Each row of a before or after table is a point. One or more steps were done to the points. Then noise was added and the rows were shuffled. The steps act on columns, c1 being the first. What was done? A step turns or swaps two columns, mirrors them in a line or flattens them onto one, adds a multiple of one to another, or multiplies or shifts one. Angles are multiples of 10 degrees, from the lower column toward the higher: turns from -170 to 170, lines from 10 to 170 but not 90. Use the fewest steps. Two steps may share a column if one is a turn and the other turns, adds or multiplies; they go together, in the order done. Otherwise the lowest column goes first.

Before (10 x 2):
[[ 4.4  0.3]
 [ 2.6  1.9]
 [ 0.3  6.7]
 [ 3.4  1.8]
 [ 3.6 -0.3]
 [-6.1 -0.4]
 [-6.5 -1.2]
 [-1.8 -2.2]
 [ 8.4 -1.7]
 [-1.5  4.7]]
After, 10 rows:
[[-6.7  4.8]
 [10.4 -1.8]
 [ 3.4 -0.7]
 [ 4.0  0.2]
 [-6.6  6.8]
 [-5.4 -1.4]
 [ 0.4  2.0]
 [ 2.0  2.4]
 [-6.0 -0.1]
 [ 0.8 -2.3]]
Steps: add -1 times c2 to c1

Before (11 x 8):
[[ 0.0  0.7  1.3 -3.6  4.5 -5.6  4.1 -2.4]
 [ 2.0 -1.7 -1.5  1.7 -3.2 -0.5 -1.9  1.7]
 [ 0.0 -7.4 -6.1 -4.2 -3.9 -1.1  8.4  0.3]
 [ 0.7 -7.4 -4.2 -5.0  1.0 -0.2  1.9  3.0]
 [-2.0  1.1  2.5 -1.1 -1.6 -2.0 -0.1 -2.9]
 [ 3.3 -4.2 -1.5  0.0  3.9  0.6  5.4 -2.7]
 [ 3.1  3.2  2.4  5.3  4.3  1.3  8.3  3.8]
 [-4.7 -6.5 -4.1 -1.3  1.3 -4.1 -2.1 -2.4]
 [ 4.9  4.3 -2.6 -4.2 -1.1 -6.4  1.9  1.8]
 [ 1.8 -0.8 -3.4  6.8 -5.5  2.6  0.4  4.8]
 [ 0.7  1.9 -6.4 -4.1  0.4 -0.9  1.9  1.9]]
After (11 x 8):
[[ 3.2  0.1 -1.5 -0.2  6.2  0.6  5.6 -8.0]
 [ 0.0  0.1  1.4 -3.8  7.1 -5.6  4.0 -7.2]
 [ 3.1  0.0  2.5  5.3  6.9  1.4  8.2 11.4]
 [ 0.6  0.2 -4.0 -5.0  1.8 -0.2  2.0  9.0]
 [ 2.1  0.1 -1.6  1.7 -5.2 -0.5 -1.9  5.0]
 [-2.2  0.0  2.5 -1.0 -2.5 -1.9 -0.2 -8.9]
 [ 5.0 -0.2 -2.7 -4.3 -1.8 -6.4  1.9  5.3]
 [ 0.6  0.0 -6.5 -4.1  0.7 -1.0  1.9  5.7]
 [ 1.8  0.0 -3.3  6.8 -8.7  2.7  0.7 14.5]
 [-4.6  0.1 -4.2 -1.2  2.4 -4.0 -2.0 -7.0]
 [-0.1  0.0 -6.0 -4.2 -6.4 -1.1  8.4  0.9]]
Steps: multiply c2 by 0; multiply c5 by 1.6; multiply c8 by 3

Before:
[[ -1.1   2.2  -2.1   0.0  -5.4   2.5  -1.2  -2.2  -1.7 -10.9  -3.2  -4.2]
 [ -2.7  -9.5  -4.4   3.9   3.2  -4.4  -0.4  -4.4  -3.5   1.4   1.6  10.8]
 [ -2.2   3.6   3.3  -0.5   1.8  -6.4  -2.5   4.5   1.0   6.5  -0.4   1.4]
 [ -4.1  -8.1  -9.4   0.8  -1.5  -3.4   1.3  -0.8  -4.4   2.4  -1.1   4.8]
 [ -0.4   0.2   1.3   1.2   1.5   3.9   5.6   0.8  -3.2  -4.4  -1.8  -2.3]
 [ -0.9  -1.1  -3.7  -1.2   0.0   9.3  -1.6  -3.1  -1.5  -1.3  -2.0  -6.0]
 [ -4.9   4.8   2.7   4.5  -0.6  -6.2  -0.2   0.3  -0.8   7.8   7.1  -2.5]
 [ -3.0  -1.9   4.7   2.4  -3.8   6.0  -0.6   1.7  -4.6  -5.5  -4.8  -9.3]
 [ -1.0   1.6   4.3  -1.7   6.6  -2.3  -7.8   2.8  -6.7   4.5   5.5  -4.3]
 [ -9.7  -5.1  -4.9  -3.7   0.6  -2.6   0.5  -1.8  -4.7   0.5   2.4   9.7]
 [  3.4  -3.4   0.0  -0.6  -4.4   1.9   4.4   1.6  -5.2  -4.4   0.8  -4.2]
 [ -0.2   6.6   4.8   2.0  -0.8  -1.4  -3.7   1.8  -7.8   7.1   1.9   0.7]
 [ -2.1  -0.1   4.4   0.1  -2.6  -1.7  -3.2   3.1   0.7   4.6   5.2   4.1]
 [ -1.2  -1.5   2.7  -3.6  -1.9   0.9   0.4  -6.1  -2.1   0.8  -2.6  -5.1]]
After (14 x 12):
[[ -0.3  -1.4   0.7  -0.8   0.9   3.8   5.5  -1.5  -3.1  -0.7  -4.6  -2.9]
 [ -0.7   1.0   2.6  -3.2   2.2   1.0  -0.8   5.6  -2.0   2.8  -1.0  -4.7]
 [  2.8   2.2  -0.1  -2.1  -4.5   3.2   4.4   1.7  -4.8  -2.9  -3.5  -3.6]
 [ -9.8   5.5  -4.9  -3.7   1.3  -1.0  -0.8   1.0  -4.8  -1.7   1.8   9.9]
 [ -1.3  -2.6  -2.0   0.5  -1.9   1.5  -1.7   4.3  -1.3  -2.5 -11.0  -4.0]
 [ -1.3  -2.5  -3.5  -1.2   2.9   8.9  -2.2   2.4  -1.0   1.6  -1.9  -5.9]
 [ -0.1  -5.5   4.5   3.2  -1.4  -3.6  -2.5  -0.8  -7.3   1.6   6.8   1.5]
 [ -2.5  10.4  -4.6   4.0   4.9  -1.2   0.6   1.8  -3.2  -0.9   2.2  10.5]
 [ -4.4   9.7  -9.4   0.6  -0.4  -0.2   1.4   1.7  -4.0   2.4   1.3   5.1]
 [ -4.9  -2.2   2.9   4.1  -0.9  -7.6   0.3   0.3  -1.0  -2.1  10.6  -1.5]
 [ -2.8   0.7   5.0   0.8  -3.6  -1.5  -2.4  -0.4   0.4  -1.8   6.4   4.1]
 [ -2.3  -0.9   3.5   0.7  -1.4  -6.9  -3.1  -5.2   0.8   3.4   5.1   1.7]
 [ -0.9  -1.0   4.1   1.6   3.4  -3.3  -8.4  -5.9  -6.7  -2.1   6.2  -4.3]
 [ -3.2   0.2   4.5   2.6  -3.9   6.7   0.5   1.6  -4.0   1.0  -7.2  -8.7]]
Steps: mirror c2 and c6 in the line at 100 degrees; turn c4 and c7 by 20 degrees; mirror c5 and c8 in the line at 160 degrees; turn c10 and c11 by 60 degrees

Before:
[[  1.0  -2.2  -5.4   0.4   1.1  -2.5  -0.5  -5.0   7.2   3.3   1.8  -0.6
    2.0   2.8   2.0   5.3   5.8   0.2  -3.9   1.3  -3.6   3.8  -1.4  -4.9]
 [ -9.3   2.1  -5.9  -1.1   2.0  -2.4  -4.9  -3.9   0.9  -3.4   6.6  -7.4
   -9.2 -10.0  -7.7  -5.4   3.7  -6.0  -3.2   1.5  -2.8  -5.8  -2.0   8.5]
 [ -3.8  -6.6   4.8  -2.5   0.3   7.1   1.4  -0.2  -0.8  -3.0   0.0   3.1
   -0.9  -2.6   4.7  -4.1   5.6  -0.7   1.1  -5.1   5.4   2.0   2.4   2.8]
 [  0.5  -8.0   2.4   1.2   3.8  -3.6   0.1  -4.1  -1.7  -2.3   4.1  -6.9
    2.9   4.9   4.0   5.6   5.3  -3.9   1.8  -3.8  -1.4   2.1   1.7   1.7]
 [  0.9   0.6  -3.1   6.0   1.5  -2.3   2.9  -3.2   4.2  -3.4   1.5  -1.2
   -4.1  -0.3   3.1   3.3   8.9   2.4  -2.3   4.6  -2.7   5.3   1.0  -0.2]
 [  0.7  -2.2   3.7  -4.3  -0.9   2.3   4.4  -5.5  -1.8  -6.9   5.6  -1.6
    3.7   3.8   5.0   3.7   2.6  -2.6   7.7  -6.2   1.9   1.7   3.0  -2.0]
 [ -3.6  -1.3   3.7  -0.6  -1.9   2.2  -1.4   3.2  -6.9  -7.6  -4.8   5.3
   -2.0  -4.8   1.7   1.2  -1.5  -0.7  -0.7 -10.4   6.7   1.8   1.6   6.0]
 [ -5.6   4.4   3.1   7.8  -1.8   2.4   0.5  10.2   2.6  -6.5  -2.9  -2.2
   -1.8  -5.4  -3.5  -2.3  -1.7   6.3  -5.7  -8.3   7.4  -1.3  -2.2   7.6]
 [ -4.3   7.7  -2.1   3.8   3.1  -2.0  -5.6   8.1   1.2  -2.8   5.5  -0.7
   -5.7  -7.1  -0.6  -5.4   3.2   0.2  -2.9  -4.2   1.8  -2.6  -2.3   8.8]
 [ -1.1  -7.5   0.0  -1.9  -3.0   0.4   2.3  -2.5  -2.1  -3.9   3.4  -3.4
    2.2   3.2   7.7   1.9   0.3  -3.9   3.9  -1.3  -6.8   1.6   0.4   1.0]
 [  0.3   1.1  -0.2  -1.9  -1.9  -3.8   0.6  -1.2   4.6  -1.6   4.1  -7.1
   -1.5   0.6   3.6   3.6   7.0  -0.3  -5.7   0.0  -2.0   7.5  -2.7   1.9]]
After, 11 rows:
[[-1.4 -7.5  0.3 -2.0 -2.7 -2.1  2.1 -2.4 -1.7 -4.1  9.1 -3.2  2.4 -4.3
   8.2  2.5  0.6 -2.0  3.0 -1.1 -7.0  2.1  0.6  0.8]
 [ 0.1 -2.0  4.0 -4.3 -1.2 -1.7  4.1 -5.9 -2.4 -6.5 11.6 -2.0  4.3 -5.3
   5.6  3.2  2.3  0.8  8.0 -1.4  2.4  1.7  3.1 -2.2]
 [-3.4 -6.3  4.6 -2.3  0.5 -4.8  1.2  0.0 -0.7 -3.0  6.0  3.1 -1.4  1.3
   5.6 -4.2  5.4  5.8  1.0 -0.9  5.4  1.8  2.5  2.2]
 [-5.4  4.3  2.5  7.5 -1.9  1.9  0.9 10.4  2.4 -6.1  3.3 -2.6 -1.6  7.0
  -2.2 -2.0 -1.7  5.7 -5.4  0.6  7.4 -1.4 -2.2  8.0]
 [ 1.2 -2.2 -5.5  0.2  1.1  2.0 -0.4 -5.2  6.6  3.4  7.9 -0.8  2.0 -2.5
   1.7  5.2  5.3 -2.2 -3.6 -1.0 -3.5  3.3 -1.8 -5.0]
 [ 0.7  0.6 -3.1  6.3  1.3  3.5  3.1 -3.0  4.3 -3.9  7.7 -0.7 -3.4  1.5
   2.5  3.0  9.0 -0.4 -2.5 -0.3 -2.5  5.2  0.6 -0.4]
 [-4.0  8.0 -2.1  3.7  3.3 -1.4 -6.1  8.4  1.1 -3.3 11.9 -0.8 -5.2  7.5
   0.1 -5.2  3.5 -1.7 -2.8 -0.3  2.0 -2.9 -1.9  8.8]
 [-9.0  2.5 -5.7 -1.4  1.9 -7.4 -4.8 -4.2  1.0 -3.7 13.2 -7.5 -9.2  8.3
  -7.3 -5.5  3.7 -5.0 -3.5  1.6 -2.9 -6.1 -1.7  8.7]
 [-0.2  0.7 -0.6 -1.4 -2.0  1.8  0.4 -1.2  4.3 -1.2 10.0 -7.1 -0.9  0.2
   3.4  3.7  6.9 -3.5 -6.0 -1.0 -2.3  8.1 -3.0  2.3]
 [ 0.7 -8.1  2.6  0.7  3.9 -0.3 -0.1 -4.3 -1.4 -2.7  9.9 -7.4  2.6 -4.6
   4.6  5.5  4.7 -5.0  2.0 -0.6 -1.4  2.4  1.7  1.7]
 [-3.3 -1.1  3.4 -0.9 -1.6 -3.5 -0.4  2.9 -6.8 -6.9  0.6  5.3 -1.8  3.7
   2.9  1.1 -2.0  1.7 -0.7 -1.0  7.3  1.8  2.1  6.1]]
Steps: turn c6 and c18 by 60 degrees; turn c6 and c14 by -160 degrees; shift c11 by 6.0; flatten c15 and c20 onto the line at 170 degrees

Before (12 x 64):
[[ -5.8   0.1  -4.2   0.8   6.1   0.8  -5.9  -3.9  -6.8   5.5   4.1  -5.9
   -3.2   1.9   8.5  -1.1   5.0  -4.5  -1.1  -4.4  -0.7   5.1  -4.2   5.2
    2.9  -3.8   5.3  -3.4  -2.1  -0.5  -4.6   7.7  -1.2   1.5   3.5   1.0
   -2.6  -2.2   3.0  -0.6  -3.8   1.3  -0.4  -0.8  -1.9  -6.6  -4.0   0.5
    3.8  -4.5   0.4   1.6   1.9   2.0  -4.0   5.1  -1.5   5.4  -3.2   1.5
   -0.5  -4.6  -2.3  -8.0]
 [ -7.3  -0.4   6.1   0.6   5.7  -5.3   0.3   7.3   0.3   2.1   4.0   0.9
    2.3  -3.7   1.7  -0.6  -1.0   0.3  -3.3  -4.7   0.8   5.5   0.4  -4.0
    3.4   1.1  -4.7  -4.1  -3.8  -3.1   0.9   1.2   2.5  -1.7   2.2  -1.6
    1.3  -2.8  -5.3   3.5   2.5  -0.6  -1.8  -5.5  -1.2  -0.5  -0.4   0.2
   -1.5   3.8   5.3  -3.2   2.6   4.0  -3.3   2.8   3.9  -1.5   0.0  -2.7
    6.2   1.1  -4.8  -8.5]
 [ -6.3  -3.0   5.0  -3.4   2.0  -9.0  -0.2   6.1   1.9  -3.3   2.3   6.9
    6.1   0.7  -4.8   4.0  -2.2   5.1   0.6   4.8  -9.1   1.7   0.3   1.3
   -3.8   6.1  -5.6  -2.9  -8.8  -3.4   0.9  -3.1   4.9  -5.1  -0.1  -4.1
    2.6  -6.3   0.3   3.9   3.7  -0.1   1.1   0.4   0.6   3.5   0.7   0.8
   -0.4   4.7   3.9  -1.3   0.0   0.4   1.4  -3.5   6.8  -5.4   1.9  -4.4
   10.3  -1.5   1.9  -1.1]
 [-11.8  -3.8   4.2   0.5   2.7  -6.4   2.5   7.6   3.7   0.5   1.8   2.4
    5.0  -1.4  -1.0   1.1  -8.8   2.0   2.3   1.7  -5.8   6.3   7.6  -1.6
   -1.8   6.6  -5.1   2.0  -2.9   0.0   4.2   1.1   8.6  -5.6  -0.3  -0.1
    4.2  -4.7   1.1   0.9   4.1  -3.0   4.7  -1.5   2.7   3.9   1.1   2.6
   -3.0   3.6   6.6  -4.8  -2.9   0.9   7.7  -3.2  -0.1  -5.4  -0.7   0.5
    8.7  -1.8   3.9   0.3]
 [ -5.9  -3.5  -1.1  -0.4   1.0   0.7  -2.9   1.7  -0.7  -1.4   5.8  -1.4
   -2.0   1.6   6.6   0.4  -3.0  -0.2  -3.7  -1.1   5.2   2.4  -0.5   3.7
    7.0  -2.4   3.6  -0.4  -2.6  -1.2  -5.5   7.3  -7.2  -7.1   2.9  -3.8
   -5.3  -5.4  -1.0  -2.3  -5.6   5.8  -2.8  -6.9   1.7  -5.2  -5.5   0.5
    3.9  -1.6   7.6   0.1   2.6   5.0  -3.6   0.3   5.0   2.6  -5.5  -1.2
    3.3   0.0  -2.6  -6.9]
 [ -5.0  -2.2   4.3  -0.2   0.6  -0.7  -5.1   5.1   0.1  -2.1   2.1  -2.9
    2.0  -3.5   3.2  -1.3  -1.3  -0.3  -6.0  -3.3  -2.7   5.8   0.6   3.4
    0.7   2.0   3.8  -3.4  -5.8  -3.1  -6.4   5.8   1.8  -2.1   2.6  -1.1
   -3.1  -3.0  -2.3   0.0  -2.6   0.5   3.3  -3.3   2.3   2.4  -0.2  -4.0
    2.9   2.0   9.7  -1.8   3.6  -0.1  -6.0   4.4   3.7   0.1  -6.8   3.3
    0.4  -1.1  -2.3  -1.6]
 [ -5.1   0.0   1.9  -6.2   2.8  -6.2  -2.7   5.5   2.3   2.3   4.8   1.5
    6.2  -0.9  -1.3   3.5  -2.6   3.5  -0.9   0.4  -4.6   6.1   4.3  -3.9
   -4.2   2.8  -4.6   1.8  -8.3  -4.2   3.6   1.7   1.7  -8.1   7.6  -1.4
   -3.6  -0.3  -1.2   4.4   4.1   0.2  -0.8  -5.9   1.0   5.9   1.7   2.2
   -0.5   3.4   3.5  -6.9   1.8  -1.9   3.1  -2.9   3.3  -3.0  -1.0   3.6
    5.6  -1.0  -5.1  -4.5]
 [ -6.5   0.3  -7.1  -1.3   4.6   3.8  -3.3   5.8  -5.9  -2.6   3.5  -5.0
   -1.4   1.8   1.7  -5.1   0.8  -2.4  -3.7  -0.6   3.0   4.7  -1.1   3.2
    6.0  -8.0   2.9   3.6  -2.0  -3.6  -5.2   4.8  -4.8   0.1   1.3   4.0
   -3.7  -0.6   0.9   0.6  -6.6   0.6  -2.4   0.4  -3.0  -3.0  -1.3  -5.1
    2.2  -0.5   3.1  -0.5   1.2   0.8  -4.7   6.4   1.4   1.7  -6.9  -2.6
    0.5  -5.5  -3.1 -10.3]
 [  0.0   6.9   4.7   0.5  -1.1  -5.3   3.3  -0.7  -1.1  -1.7   0.0   4.1
   -4.3   2.1  -0.9   6.5  -0.6   3.9   0.7   3.3  -7.6   2.1   6.2  -0.1
   -2.7   3.8  -8.0   4.8   3.3   7.6   4.1  -0.6   5.6   2.3  -6.3   3.8
    5.3   4.2   6.6  -5.6  -3.1  -8.4   4.8  -5.1  -3.9  -0.5   4.9   0.9
   -0.4   3.0   0.3   5.0   0.3  -3.2  -0.3  -3.7  -1.4  -5.1  -4.5   5.8
    7.7   0.1   4.8  -1.5]
 [ -0.4   4.0   1.5  -0.2  -2.8  -0.1   1.1  -3.5   2.8  -0.2  -1.6   5.9
   -0.2  -2.7  -4.2   5.6  -7.5   7.2   2.9   1.2  -1.5  -1.8   5.2   0.4
   -3.4   1.4  -6.6  -2.7   8.7   4.3   1.8   1.1   1.5   1.5  -8.4  -1.8
    6.2   1.5   6.0  -5.8   0.9  -4.4   4.9  -0.7  -8.0   4.5   1.1  -0.2
    1.6   5.7  -2.8   4.1  -3.3  -4.0   4.0   0.0  -2.0  -9.2   3.3   7.0
    4.8   0.4   4.2   2.9]
 [ -0.7  -0.3   3.9  -3.9  -4.3  -3.4   6.6   3.1   3.6   1.2  -2.2   4.1
   -4.7   0.8  -3.3   6.5  -5.5   7.6   3.9   5.4  -3.9  -0.2   6.8  -2.0
   -7.3   1.3  -6.7  -2.1   1.4   6.3  -2.8   5.0   6.7   2.0  -7.7   1.4
    4.6  -0.7   6.2  -2.3   3.6  -1.2   5.8  -2.5  -3.7   3.5   3.6   2.4
   -1.5  10.8  -1.3   6.0  -7.0  -4.5  -0.9  -2.5  -4.5  -8.4   0.7   9.9
   11.9   3.9   8.7  -3.6]
 [ -2.6   2.2  -4.0   3.5  -2.3   0.3  -0.2   4.0  -7.2   2.8   3.0   0.3
   -5.6   4.8   8.0   0.7   1.2  -5.3   0.4  -1.5   4.4   2.2  -1.1   6.7
    3.3  -2.8   0.9   0.2  -3.9  -5.8  -9.8   7.4  -3.6  -2.7   2.6   0.1
    3.4   2.9   1.2  -3.1  -4.6  -2.7  -0.9  -2.4   2.0  -5.6  -6.6  -6.9
    6.3  -3.8   1.0  -2.1   3.6   2.4  -5.8   7.9  -4.7  -1.5  -6.5   0.4
   -0.5  -1.5  -1.1  -4.9]]
After:
[[ -0.6   0.0   3.8  -3.9  -3.9  -3.5   6.5   3.1   3.8   1.3   3.7   4.0
   -4.9   1.0  -3.7   6.5  -1.5   8.3   4.2   5.8  -4.0  -0.3   7.0  -2.2
   -7.1   1.5  -7.2  -2.1   1.4   6.0   0.0   4.5   6.8   1.8  -7.5   1.6
    4.6  -0.5   6.3  -2.0  -1.9  -1.1   6.0  -2.3  -3.6   3.9   3.6   2.3
   -1.7  11.1  -1.4   6.0  -7.3  -3.8  -5.3  -2.4  -4.5  -8.3   0.7   9.9
   11.5   3.8   8.4  -3.5]
 [ -7.3  -0.6   6.3   0.9   5.5  -5.6   0.0   7.1   0.3   2.6   2.5   0.9
    2.4  -3.3   1.4  -0.8   2.3   0.1  -3.3  -5.1   0.7   5.7   0.1  -4.0
    3.3   0.8  -4.3  -3.7  -4.3  -3.4   1.0   0.8   2.2  -2.0   1.9  -1.8
    1.0  -2.4  -5.5   3.2   4.1  -0.6  -1.8  -5.3  -1.2  -0.8  -0.4  -0.4
   -1.7   4.0   5.2  -3.1   2.5   4.5  -2.9   2.8   4.0  -1.1   0.1  -2.4
    6.1   1.1  -4.9  -8.1]
 [ -6.6   0.4  -7.4  -1.3   4.3   3.8  -3.5   5.7  -5.8  -2.3  -7.4  -5.1
   -1.3   2.0   1.7  -5.2   4.3  -0.6  -3.8  -1.2   2.9   5.1  -1.2   3.0
    6.4  -7.7   2.6   3.5  -1.9  -3.8  -5.5   4.9  -5.0   0.2   1.4   4.2
   -3.5  -0.9   1.3   0.9   3.4   0.8  -2.1   0.4  -3.1  -3.0  -1.5  -5.4
    2.3  -0.2   2.9  -0.7   1.1   0.4  -1.7   6.5   1.1   1.7  -6.9  -2.6
    0.0  -5.3  -2.9  -9.9]
 [ -6.3  -2.7   4.7  -3.6   1.7  -9.1  -0.3   6.5   1.7  -3.0   4.0   6.7
    6.0   0.1  -4.7   3.9  -2.2   4.4   0.5   4.6  -9.6   1.3   0.2   1.5
   -3.3   5.7  -5.5  -2.8  -8.4  -3.7   3.0  -2.9   4.7  -4.6   0.2  -4.5
    2.5  -6.8   0.7   3.5   2.6   0.1   0.8   0.3   0.4   3.9   0.5   0.8
    0.0   4.8   4.2  -1.2  -0.3   0.0  -1.4  -3.7   6.9  -5.2   1.9  -4.2
   10.3  -1.6   2.0  -1.2]
 [ -5.0   0.3   2.0  -6.1   2.7  -5.8  -2.7   5.5   2.3   1.9   4.4   1.6
    6.0  -1.1  -1.3   3.8  -4.3   2.5  -0.9   0.4  -4.3   6.4   4.5  -4.2
   -4.1   1.9  -4.7   1.8  -8.2  -4.5   4.6   1.9   1.6  -8.4   7.6  -1.3
   -3.6  -0.4  -1.4   4.6   5.1   0.4  -0.6  -5.4   1.2   5.9   2.1   2.5
   -0.5   3.6   3.6  -7.2   1.7  -2.1  -0.8  -2.4   3.3  -2.8  -1.0   3.7
    5.6  -0.8  -5.2  -4.1]
 [ -0.3   6.7   4.6   0.6  -1.4  -5.2   3.5  -0.3  -0.9  -1.6  -3.0   4.3
   -4.3   2.0  -1.3   7.1   0.4   2.0   0.8   3.5  -7.8   2.2   6.3   0.0
   -2.8   3.9  -8.1   4.3   3.1   8.0   5.3  -0.5   5.9   2.7  -5.8   3.7
    4.9   4.4   6.7  -5.5  -0.3  -8.4   5.1  -5.0  -3.9  -0.5   5.0   0.4
   -0.5   3.1   0.1   4.7   0.5  -3.5  -0.7  -3.8  -1.6  -5.4  -4.8   5.7
    8.0   0.0   5.0  -2.0]
 [-11.5  -3.6   4.6   0.9   2.7  -6.5   3.0   7.5   3.6   0.5   3.7   2.3
    4.8  -1.5  -1.3   1.2 -10.7   0.3   2.1   2.2  -5.9   6.3   7.5  -1.8
   -1.2   6.6  -5.2   2.2  -2.9  -0.1   4.4   1.2   8.5  -5.0  -0.3  -0.2
    4.2  -4.9   1.2   0.6   1.6  -3.1   4.5  -1.7   2.6   3.9   0.8   2.7
   -2.8   3.6   6.3  -4.8  -2.9   1.0  -3.6  -2.7   0.1  -5.5  -0.9   0.8
    8.5  -1.7   3.8   0.4]
 [ -0.7   4.3   2.1   0.4  -3.1   0.3   1.1  -3.3   2.7  -0.5   0.7   5.9
    0.3  -2.2  -4.0   5.6  -7.4   6.3   3.0   0.7  -1.9  -1.7   5.3   0.6
   -3.5   1.4  -6.9  -2.9   9.0   4.5   4.2   1.3   1.9   1.4  -8.6  -1.7
    6.2   1.5   6.0  -6.1  -1.7  -4.8   5.1  -1.1  -8.0   4.7   1.0  -0.4
    1.9   6.0  -2.9   4.1  -3.5  -3.7  -4.5   0.4  -2.0  -9.3   3.3   6.6
    4.5   0.2   4.2   2.9]
 [ -5.8  -3.4  -1.5  -0.6   0.7   0.7  -3.1   1.9  -1.1  -0.9  -4.9  -1.4
   -2.0   1.2   6.7   0.3   1.4   1.4  -3.9  -0.9   5.1   2.4  -0.6   3.6
    7.2  -2.6   3.6  -0.4  -2.8  -1.3  -5.4   7.5  -7.4  -7.1   3.0  -3.6
   -5.3  -6.0  -0.8  -2.4   6.0   5.7  -3.2  -6.9   2.0  -5.4  -5.9   0.5
    3.8  -1.5   7.5  -0.1   2.4   4.7  -4.7   0.2   5.1   2.8  -5.9  -0.8
    3.2   0.2  -2.5  -6.8]
 [ -5.7   0.2  -4.1   1.1   6.6   0.9  -6.2  -4.4  -6.9   5.6  -3.6  -6.1
   -3.2   1.8   8.3  -1.4   5.9  -2.8  -0.8  -4.7  -0.7   5.3  -4.2   5.6
    3.0  -4.0   5.3  -3.8  -2.2  -0.6  -6.1   7.5  -0.8   1.2   3.7   0.7
   -3.3  -2.0   2.4  -0.3   4.3   1.3  -0.3  -0.6  -1.8  -6.4  -4.2   0.3
    3.7  -4.6   0.3   1.1   1.7   2.6   2.9   5.5  -1.7   5.6  -3.3   1.1
   -0.4  -4.6  -2.6  -8.4]
 [ -2.7   2.3  -4.0   3.5  -2.1   0.7  -0.4   3.9  -6.9   2.8  -4.4   0.4
   -5.2   4.7   7.8   0.7   5.7  -1.4   0.1  -1.5   4.2   2.2  -1.4   6.9
    3.7  -2.6   0.9   0.1  -3.9  -6.0 -11.3   7.4  -3.4  -3.0   2.9  -0.1
    3.3   2.9   0.9  -3.2   3.0  -3.2  -0.6  -2.5   2.1  -5.7  -6.6  -6.9
    6.5  -3.8   1.0  -1.9   3.8   2.4  -2.2   7.4  -4.8  -1.6  -6.4   0.6
   -0.5  -1.5  -1.1  -5.0]
 [ -5.1  -2.5   4.3  -0.7   0.8  -0.6  -5.2   4.9   0.4  -2.0  -2.4  -2.4
    2.2  -3.3   2.9  -1.1   4.5   2.1  -6.0  -2.8  -2.9   5.7   0.4   3.2
    0.3   2.0   4.3  -3.6  -5.9  -3.3  -6.5   5.8   1.3  -2.3   2.7  -1.0
   -3.1  -3.1  -2.2   0.1   2.1   0.6   2.8  -3.2   1.9   2.1   0.2  -3.8
    3.1   1.8   9.7  -1.6   3.5  -0.2  -4.2   4.6   3.3   0.1  -6.7   3.3
    0.2  -1.2  -2.6  -1.4]]
Steps: swap c11 and c41; turn c17 and c55 by 60 degrees; turn c18 and c31 by 20 degrees
